Rows are points. Examples show where two turns around zero, p and q, send a point. Where does a point land after both, in the order given? Backwards means that the second turn is done in reverse. Each puzzle has new turns, and all numbers are rounded.
(in the rows, 128 means zero)

Turn p:
[134 162] -> [160 140]
[109 153] -> [140 157]
[142  69] -> [84 86]
Turn q:
[113 175] -> [176 117]
[122 119] -> [123 138]
[165 114] -> [ 97 103]
[ 69 124] -> [154 181]
[172 108] -> [ 89 100]
Where do these land?
p, then q backwards: [166 115] -> [158 155]
p, then q: [133 146] -> [123 110]
q, then p: [157 124] -> [ 99 132]
q, then p backwards: [ 56 128] -> [ 92 191]

Turn p:
[107  63 117 130 141  46] -> [ 59  96 118 128 120  52]
[112 101 149  80  94 106] -> [147  95 138 123  82  87]
[ 85 130 101  92  89 111] -> [154  98  87  96 104 100]
[141 162 137 164 157 164] -> [131 175 137 136 157 168]
[175 161 138 174 141 111] -> [125 140 156 148 196 136]
[ 95 106 126  94 138  96] -> [109 117 124  97  98  90]
[141 118 103 116 103 166] -> [143 103 110 140 110 166]
[166 154 125 129 159 149] -> [123 137 157 119 152 172]
[131 157 156 173 131 204] -> [160 192 126 165 134 182]
Turn q:
[112  86 163  78 129  80] -> [170 181  95 135  83 112]
[ 97 182 126 114 173  97] -> [118 139 116  47 121 124]
[182  89 156 137 109 167] -> [115 122 142 201 110 162]
[146 117  79 117 118 152] -> [125 143 141 149 180 137]
[150 140  85 155 117 116] -> [148 110 165 120 163 139]
[ 62 150 157 156 171 121] -> [116  88  74  74 105 111]
[147 131 131 139  81 162] -> [106 113 161 170 133 113]
Where do these land?
q, then p backwards: [126 161  84 109 171 155] -> [134 160  89 148 181 117]
p, then q: [100 114 143 110 131 112] -> [150 142 146 122 118 102]
p, then q: [153  97 187 176 124 137] -> [129  52 141 105  96 129]
q, then p backwards: [157 151 189  96 123 171] -> [122  58 143 131 177 150]
p, then q: [136 134  77 159  77 113] -> [161 121 105 132 178 175]
p, then q: [ 86  96 146 126  99 138] -> [160 114 175 132 143 107]
q, then p backwards: [183  99  90 134 173 109] -> [163 180 114 137 128 188]
p, then q backwards: [ 84 173 108 114 125  89] -> [ 69 147 100 121 145  95]
